Rows are points. Two turns around zero, p and q, are shown by what they do to some points. Where does a point land after both, in the order given? Backwards means that the second turn is done in reverse. Each puzzle has new turns, and all numbers are rounded.

Turn p:
[ -3  35 -33] => [ 43 -20  11]
[-37  24  41] => [ 8 52 29]
[ 26 -20  27] => [-42  -3   5]
[ 15 -39 -35] => [ -9 -30 -45]
Turn q:
[-28   5  42] => [ -3 -51  -3]
[ 35 -17 -32] => [  5  48 -14]
[-25  14  20] => [ -4 -32  12]
[42 -4  6] => [ 31  18 -23]
[ 25 -38 -42] => [-18  55 -22]
[-50  40   7] => [-12 -40  49]
Where do these land?
p, then q: [ -7 -51 -35] => [-32  50  19]
q, then p: [-15   9  42] => [-27  -7 -36]
q, then p: [46 -3  8] => [  8 -44  14]
p, then q: [-24  44 -15] => [ 47   7 -23]

Turn p:
[ 16  37  -9 -26 -12  12] => [ 30   3  -3 -35 -18 -15]
[-40   5   0  -9 -46 -23] => [-17  -6 -17  11  -3 -60]
[ 15 -25  37  40 -23  -5] => [-32  18  50  20  11  -5]
[ 10  15 -47  36   9 -23] => [ 20  20 -12  40 -41  14]
[ 35 -20 -13  28  18  39] => [-13   2  26  -8 -25  54]
[ 12 -36  35 -35  12   8] => [ -4 -36  22 -18  43  11]
[-49  24  -3 -33  41  -9] => [ 16  -1 -67  -9  32   0]
Turn q:
[-25  -7  30  14 -26  -8] => [ -4 -18  -4 -18  33  27]
[27 -7 23  2 -1 44] => [ 14 -11  31  -2 -33  30]
[-32  -2   9 -44 -24  50] => [  1  22 -32 -22 -29  57]
[-38  10   4  27  31 -39] => [ 11   5 -13  30  58 -15]
[28 40 23 19 -1 10] => [ 12  17  52 -12   6   2]
[ -6 -10 -42   5   1 -11] => [-30   2 -18  19  -4 -22]
[ 46 -25 -46 -23  21 -46] => [ -3 -18 -17   5 -31 -80]
Where do these land?
p, then q: [ 20  -8   9 -35  33  12] => [ 25 -10  -3  12 -46   4]
p, then q: [-23  23 -16  38 -13   5] => [-33  32   2 -14  25   0]
p, then q: [-26 -34 -25 -51 -18  24] => [-18 -41 -60   6 -18  -3]
q, then p: [ 38  56  26   1 -76  -7] => [ 23 -25 -22 -58  70 -34]
p, then q: [ 19  15   6  25 -35   7] => [  8   8   7 -39  28   7]
q, then p backwards: [-22  20 -12  15  -6 -29] => [-27   1  37   2   3  -8]
q, then p backwards: [-10 -30  31   7  42  -7] => [ 13 -12 -19 -28  24 -43]
q, then p backwards: [ 22 -28  -4  20  42 -29] => [  0 -18 -10 -23 -26 -51]
p, then q backwards: [-17 -14 -16 -21  31  26] => [-28 -31  15 -11 -27   4]

Turn p:
[  6  -6  -5  16  22  23 -16  -6  25  -8  26] => [-15  -5  -5   2   2  36 -23  -5  18  14  19]
[-27 -13 -52  -6 -18 -17  27   5 -11 -19   9] => [-31   4 -32  15  26 -14   5  14 -40   9 -24]
[ 28  -4   4 -14  -1  13  -8 -26 -12  15 -25] => [ 27  27   7 -18  -5   9  25  -5  -3   2  18]
[  0  24  13  -5   4   9 -26 -11  12  33 -29] => [ 26  11   4 -39 -29  -4  -4 -13  17   5  -2]
[-13 -35  -1  -9   9 -28  24  32   1  -6  -3] => [-15 -11 -21  27  20 -15  22   9  18 -21 -24]
[ -9  12  12 -16 -17 -11  17 -39  14 -22 -36] => [-17  53  18   0 -24 -26   7   0  -8  -6  -2]
[-11 -26   6  25  28  -5  16   1 -34  28  56] => [ -8 -61 -30  20  15  -5  11 -15  -2   0  44]
[ 15  21  13 -26 -12  -4 -19  -5   4  12  14] => [ 28   3   6 -11 -11  -6 -16  28   3   0  15]
[ 33   8  19  13 -28 -22 -13  -3   3  41 -19] => [ 57   0   6  10 -36  -7  13  -7   3  12  -8]
[21 38 17  2 19 26  9  0 16 -1 -9] => [ -1   3  43 -21  -1   1  -6  -3  24  25   8]
[-37 -30  -8  -3 -28   6  28  34  -6 -28  12] => [-45 -23  -7  19   8   5  14  25 -23 -26 -32]
[ -6   9 -18  23  22  11 -39  17 -12 -45   5] => [ -8  -1   8  -4  37  29 -46 -26  -9 -16 -11]
Turn q:
[ 16   4 -29  -2  -8   5 -11  12   7  35  30] => [-17  -5 -18 -12  -6  14 -36   0   2 -36   3]
[ 18  -7 -34  17 -14 -12  22  -6 -10   4   6] => [-17 -11  -7   1  17 -21 -11  26 -11 -20  18]
[ 14 -11  28 -48 -10  10 -20 -31   9   5 -16] => [ 50  -1 -13 -37  13  13  -3 -18   3  23  -3]
[-21   1  11  -3 -14 -21   8  46  -3  -3 -25] => [ 12  37  24  32  -2  -6 -12  16  -1   4 -22]
[ 17  17 -50   7  -7  14 -15  -8  17  -4 -12] => [  2  -7 -46  18   7  12   4  13   7 -25  23]
[  5  18  24   5 -10 -15   8 -22   2  -9  47] => [-31   1  -3 -46 -19  -3  10  14  -7  16  -7]
[  2   3  24   7  -7  37  11   2  -5  -2 -24] => [ 27 -21  18  10  -1  19  21   6 -15   0 -12]
[ 22 -11 -33   7  17  -3 -18  51 -18 -21  15] => [-25  38   6  17  18   0   8 -18  -1 -52  11]
[ 23 -11  28   3  33  -9   9 -17  32 -15  37] => [-28   3  21 -42  -5  20  13 -10  13  23  35]
[ 14  12 -21  18   5 -20 -18  14 -18  16 -18] => [  0  14 -14  25 -12 -16 -15  -7 -25 -19  17]
[-32   7  25 -24  27  -6  21  -9 -11 -10 -16] => [ -2  -1  13  13  13  -2   7 -18  -3  51 -22]
[-76 -21  27  13 -13  19   3 -30  -3   3 -24] => [ 29 -44  18  20 -22 -30  14  -1  36  34 -40]
Where do these land?
q, then p: [ 29  -4 -16  20 -38  13  -6   0 -22  -4  -6] => [ -3   4  16  28  47  -1   0   8 -10 -15 -11]
q, then p: [ -1 -27   9 -24 -20  -1  36   9  11   7  26] => [  6   3   5 -26   1   2  -6   9  46 -32  -6]
q, then p: [ 14  12 -20  24   6  -8  15  10 -29  -4 -44] => [  7 -33   6  30  24  -7  -4 -38 -19   1   7]
q, then p backwards: [ 11 -30 -15   8 -17   0   5 -51 -26  -2  -7] => [-15  19   2 -18  17 -17  11  13 -43  33  16]
p, then q: [ -7  15  -8 -20  18  14  15  -7  29  -3  45] => [-15  13   7   6 -23  11 -32 -18  35 -17 -20]
q, then p: [ -4 -10 -19  19 -25 -13   4 -19   0 -25 -26] => [  7 -17  -8  37  21 -13  -2   4  16  18 -18]
p, then q: [ -7  11  -7 -45  -1 -14  -9   7   9   9   6] => [ -5  43  -8  14   9  12 -15  -2   3 -10   5]
q, then p: [-13  20  33  10  43  -7 -33  33  13 -22  15] => [-23   1  30 -18 -53 -20  -1   5 -30  25  11]
p, then q: [ 24 -10  24 -20   0   3   7 -26  43  15  17] => [-16   8   3 -10 -26  32 -17  39  13 -23 -11]
p, then q: [ 11 -21 -24  20  -7 -26  -3  -3 -25  23 -10] => [-11 -26 -11   4  21 -18  -3   6 -28  -9  30]
p, then q: [  6 -36 -29  -1  -3  18  -4  -6 -14   0 -32] => [-12 -30 -14  20  32  16  12   4 -22  11 -10]
q, then p: [-44  37  27  11  25   8 -23  31  23  17   6] => [ -4   5  18 -18 -65  19   8 -10 -34  14 -20]
q, then p: [-20  41  45  -2  19  13  -4  21 -12 -10   9] => [ -5   1  26 -30 -33 -14  38 -14 -29   5  -6]

Turn p:
[ -6  22 -31  -2  -4  -4 -50  -5 -11  -4 -17  -4 -24 -67] => [ 20  24 -25 -67 -23 -14 -23  18   7 -38   5 -16   2  -6]
[-13  -3  18  20  -1   3  10   2 -23   3   3  -9  13 -46] => [  4  -1  20 -36   4  20  28   2  19 -15   7  -9 -17  -1]
[ 15  -3 -23   4   0  -8  11 -15 -14  27  -5   7 -14  16] => [ -5  -9 -17   3 -25  22  -4   5  -6  21  -8   9  18 -13]
[ -6  11 -27   8  12  -6   1 -15  62  -4  -3  53  -6  15] => [-14   4 -59  37   1 -25 -24 -17  23   8   1  -3 -20 -27]
[-12  21   9  17 -10  -4  11  -8  -9 -10 -19 -16   5  14] => [ -7   1   7  -6  -8 -16  28  -4 -11  22  13 -17   4   4]
[ -6 -18  14   3 -14  17  -7 -18 -18  -9  30  -3   9  19] => [ -4  -3  28  -9  21   4  -4 -21 -15  18 -26   9  -6  -3]
[ 31  -8   6 -12  12   0   5  -2  76  -5  17  -6  -7   7] => [-16 -30 -15  49   1 -21 -26 -14 -13 -37  12  15 -24  -6]
[-16 -11 -14   7  21   3   9  18  -2 -10   3 -11  13  16] => [ 0 -5  0  5 31  1  6 -4  7  9 20  8 22  1]
[ 38   7   9 -10   3  10 -10   0  -8  -3 -19 -10  18  11] => [ 24   6  18  21 -16  -6  10   0 -22 -13  -5  -3  17 -10]
[ -7   3  10   0 -11 -19 -11   1  -9   5  17  -5  22   2] => [  7  16  20  -7  -2   7  -4 -12  -2  13  12  11 -15   8]
[  7 -11  13   0 -10  21  10  37 -19  39 -11 -10 -19   5] => [-28   0  30   8 -14  24   4  30  14  -9 -11   0  30  11]
[  8 -14  -5 -18 -14  -3  16   0  25  -6 -12  -1  10   5] => [  5 -15  -8  23 -10  -9   1 -20   7  -9  -3   5   3  20]
[ -5  13   7 -20  -6  11  11 -10 -16  -4  37  -2  10  -5] => [ -4  16   2  -9  18  20  10 -11 -24  -3 -15  12 -18  13]
[-11  -1  -4  19   3 -17   6  19 -18 -13  -6  24 -26  -4] => [  2  -1 -12 -13   6 -10   7  36  25  21  -3   6  -3  -1]
[-17  -8  20 -14  21  -5 -12  -5 -17  -6 -14  -6  -4  13] => [ 18  -4  12   1  17   4 -10  12  -9  16   3 -28   6   9]
Turn q:
[ -1 -10  -8 -10  52 -11  16 -15  13  22  -5  17 -26   4] => [ 11 -28  15  24 -13 -33  -3 -36  -5  20  16  16  -8  -6]
[-21  18  -9 -17 -11  -7   8   4  11   2  -1   4   7 -14] => [-13  -3  -2  -8 -11  11  11  -6 -14  -2 -22  11 -18   0]
[ -1 -30 -29  19  -6  11   6  16  -9 -61 -13  -8  -8 -19] => [  4 -27 -21  15  36  28  13   2  33 -33  -6 -11   8 -31]
[  1   8   0  -8   1  28  -1  18   6  22  -6 -12   0  22] => [ 26  10  15 -10   2   7   9   6  -2   3  12  18  -8  24]
[ 11 -18  11   1  10  -7 -19   6 -15 -25 -11   8  19  -2] => [  9  -4 -11   3   8  10 -25  10   2  -3  11 -28  -7 -21]
[  6  15  15 -15   6 -14  -6 -25  26  23 -15  32   5  18] => [ -2  -7   3 -27 -30  -9 -28 -26 -18  24   9   6   0  10]
[  3  17 -18 -10   4 -13  13  17 -12   4  13 -14   7  -7] => [  7   8   6  11  -2  -8  16   4   4   0 -31  -8 -19   4]
[  5  25  10  10  -6 -12 -13  11  18  13  -5 -12   3 -15] => [ -5  19   3  10  -7  20 -14   1  -8  17 -21  10   7  12]
[  4   5  17  -4  -8 -19   7  11  -5  11 -11   6 -18  13] => [ -3  -2  14   5 -29  -2 -16   4  11  -9   2   3  -1  14]
[  9   6 -18 -17 -14  17 -37   4 -18  22  -6  -2 -13 -11] => [ 30  25 -17  -4  -1 -12 -10  13 -14 -19 -10  29   3  -5]
[-11  -9 -22  36 -11 -14  19 -49   1  10  10  -7   3  42] => [-27 -10  15 -20  28 -36   5 -30  -2 -13   4 -19  30  33]
[-20 -31  14  -4   6 -18 -34 -13 -15 -20 -17  -9   5 -15] => [-19  -2  -7  13  23   3 -39  10 -13 -18  13  -4 -11 -31]
[  9   7  11   3  11  17  18   0 -16  12 -19  -1  -5 -10] => [  6  12 -17  17 -10  -1   6  -9  13   2  19   5 -12  14]
[ 10   9  16  -8 -13  51  -9  12  -5 -55  51 -14   1  -5] => [  5  31   4 -25  15  25  47  36  26   9  10  -9  13 -48]
[ 15   2   9 -15 -17  -5  23  12  30  22   7  -5   8 -18] => [-11 -12  -8  -4 -15   4   7  20   6  33 -19  18  -8  22]
[-20 -13   1  38  -2  -6   7  -9 -12  -1  29  16  12  17] => [-17  -9  11   2   7 -10  19   1 -21 -11  13 -37  27   7]
Where do these land?
q, then p backwards: [ 13   1  -2   3  12 -21 -17 -47   3 -14  11  10  -7  14] => [-18  -5 -18  25  -7  20 -37 -15  12  -6  -9  -8   2  17]
p, then q backwards: [-47  -7  -4  26  -4  19   5  11  17  10  12   3   5  37] => [  2  -4  20  23  14 -13  16 -45  21 -18   5 -32   0  -6]
p, then q backwards: [ 34  -6 -23  -8  -6   3  -8 -26 -21   7 -16  -9  -4  -3] => [  6  14 -16  -1 -10  -3 -22  14  12   3   6  43 -10  -4]
q, then p backwards: [ 11  -6   6 -12   5  -2 -14  19  -6 -14  -9  13  28  23] => [ -9  -7  17  -7  20 -16 -21 -20 -12   5  -9   0  -6 -21]
p, then q: [ 21 -11  13  28   7 -13 -14  46 -13  -2  12 -13  -4 -21] => [  1 -18   9   3 -39  29   6  29   3  24   5 -11   1 -25]
q, then p: [ -5  15 -11 -15  35   7  12  -7  19   1   7  13  -2 -19] => [ -8 -18 -13 -13 -28  29   6   0   8   5 -16  -7 -10 -10]
q, then p backwards: [ 10  16 -16   0 -30  -5  -2  17  13 -19  -3   4 -14   4] => [ 10 -23 -14  -4 -12  18   2   2 -22  14  -4   9  -4 -22]
p, then q: [ -6 -23  15 -14 -12 -20  30   6  20   6 -36 -49   7  25] => [-24 -14  25 -19  29 -23   1  32  -3   0  28 -34  22  28]
p, then q backwards: [ -1  22  -7   0 -10  -4   8  19  -9  17 -27  31   1 -38] => [ 24  25  13  -6 -29  17  19  17 -33 -15   2   2  -5  -6]
q, then p backwards: [ 44 -29  27  -9 -21   9  16  -4  20  -6  -7   3 -12  28] => [-26 -32 -19  22  -3 -37  -8  26  -7   7 -20  -6 -22 -12]
p, then q: [-34  -6 -24 -13   6   7 -28  -4  12  -5  11  -4   1 -47] => [ 16   6  16 -30  16  -7  -9 -17   7  10 -16  15 -15 -49]
p, then q backwards: [  0   4   6  21   0  26  -2 -17 -29  -1   2 -10  27 -18] => [-18  26 -16  -4   4  16  -6  -2   6 -30  22   6   3  20]
p, then q backwards: [-30  11  13  -8  25  12   1  -8  -4  -4   4  13 -21   9] => [  4 -13   4  11  -2  -8  -7  -5  -5 -11   7 -17  42 -11]
q, then p: [ -3  11   8  -3 -10   0  -8   4   9  17  13 -10   3  11] => [-1 19 11 15 -3  5  5 11 -3  9 -3 -8  0 10]
p, then q: [ -7   6  -2   4   3 -18  21  -7 -32   6  24   8  -7  -6] => [ 26  -5  -5  -2 -21  -8  23   1  -2  -5  14  23 -11  10]
